Each point is reached from the start by the listed moves, each made once or not at all, plus a little noise. Is the number of moves made odd or even? Then give how often each move was made.

Moves:
(1): [-0.69 -0.45]
(2): [ 0.46 -0.14]
Start: [0.24 0.08]
Points:
[ 0.72 -0.06] -> odd (0, 1)
[-0.43 -0.40] -> odd (1, 0)

Moves:
(1): [-0.14 -0.27  0.01  0.05  0.14  0.06  0.47 -0.04]
(2): [-0.33  0.10 -0.20  0.40  0.14  0.41 -0.13  0.05]
(3): [ 0.39  0.06  0.11  0.39 -0.36  0.19  0.20 -0.08]
(4): [-0.31 -0.15 -0.06  0.22 -0.35 -0.20 -0.14  0.01]
(5): [-0.11 -0.12  0.11 -0.26 -0.10  0.27 -0.08  0.01]
(6): [ 0.20 -0.08 -0.47 -0.09 -0.08  0.12 -0.07 -0.26]
Start: [-0.11 -0.02  0.23  0.57  0.03  0.26 -0.16 -0.48]
Points:
[-0.37  0.08  0.10  1.52 -0.59  0.70 -0.22 -0.51] -> odd (0, 1, 1, 1, 0, 0)
[-0.84 -0.23  0.05  0.84 -0.29  0.69 -0.55 -0.40] -> odd (0, 1, 0, 1, 1, 0)
[-0.39 -0.07 -0.34  0.58 -0.04  1.07 -0.39 -0.68] -> odd (0, 1, 0, 0, 1, 1)
[ 0.05 -0.11 -0.20  1.10 -0.33  1.21 -0.23 -0.78] -> even (0, 1, 1, 0, 1, 1)
[ 0.22 -0.41 -0.05  0.62 -0.40  0.99  0.41 -0.87] -> even (1, 0, 1, 0, 1, 1)

Moves:
(1): [ 0.01 -0.03 -0.56 -0.11  0.04 -0.08 -0.51 -0.09  0.28 -0.04 -0.25 -0.29
 -0.06  0.06  0.26]
(2): [ 0.12  0.30  0.45  0.30  0.14  0.23 -0.32  0.07  0.27 -0.34  0.23  0.28
  0.23 -0.13  0.16]
(3): [ 0.15 -0.65  0.15  0.05  0.05 -0.02  0.33  0.03  0.15 -0.41 -0.18  0.08
  0.42 -0.32 -0.16]
(4): [-0.17  0.05 -0.26 -0.38  0.17 -0.09 -0.53 -0.15  0.32  0.39 -0.18 -0.45
 -0.09  0.62  0.23]
(5): [ 0.27  0.08 -0.09  0.72 -0.08 -0.45  0.46 -0.53 -0.37  0.07  0.61  0.23
  0.22 -0.25  0.03]
(6): [-0.41 -0.34 -0.52 -0.53  0.00 -0.16  0.28 -0.19  0.44  0.01 -0.34  0.22
 -0.06  0.33 -0.49]
(7): [-0.35  0.27 -0.17  0.00  0.19  0.24 -0.21 -0.03  0.04 -0.17 -0.10 -0.50
 -0.42  0.51 -0.05]
(8): [ 0.21  0.11  0.40 -0.47  0.18  0.17  0.02 -0.03  0.21 -0.58  0.18  0.23
 -0.32  0.28 -0.09]
(9): [ 0.03 -0.23  0.06  0.04 -0.05 -0.27  0.35 -0.14  0.08 -0.02 -0.25  0.14
  0.02  0.01  0.04]
(10): [-0.41  0.35 -0.41  0.21  0.16 -0.36 -0.12 -0.17 -0.30  0.36  0.14 -0.56
  0.27 -0.22  0.27]
(11): [-0.05 -0.27  0.16 -0.16  0.04 -0.48 -0.15  0.05  0.05  0.20  0.16 -0.28
 -0.37  0.43  0.11]
(12): [-0.06  0.32 -0.03 -0.11  0.11  0.06 -0.76 -0.26 -0.17  0.24 -0.17 -0.02
 -0.11  0.04  0.11]
Start: [ 0.12  0.11 -0.25  0.03 -0.14  0.43  0.22 -0.02 -0.08  0.02  0.07  0.14
  0.18 -0.06 -0.26]
Points:
[-0.26 -0.57 -1.11 -0.91  0.52 -0.67 -0.51 -1.34  0.95 -0.26 -0.41 -0.49
 -0.57  1.64 -0.29] -> even (1, 0, 1, 1, 1, 1, 1, 1, 1, 0, 1, 1)
[ 0.03 -0.10 -1.17  0.23  0.27 -0.17 -0.65 -1.17  0.26  0.12 -0.44 -0.67
  0.17  0.59  0.23] -> odd (1, 0, 1, 1, 1, 0, 1, 0, 1, 0, 0, 1)
[-0.80 -0.48 -1.75 -0.99  0.44 -0.71 -1.25 -0.76  0.71  0.77 -0.76 -1.13
  0.16  0.88  0.07] -> odd (1, 0, 1, 1, 0, 1, 0, 0, 0, 1, 1, 1)
[-0.18  0.57 -1.58  0.46  0.14 -0.57 -0.47 -0.94 -0.16  0.77  0.42 -0.92
  0.50  0.16  0.53] -> even (1, 0, 0, 1, 1, 0, 0, 0, 0, 1, 0, 0)
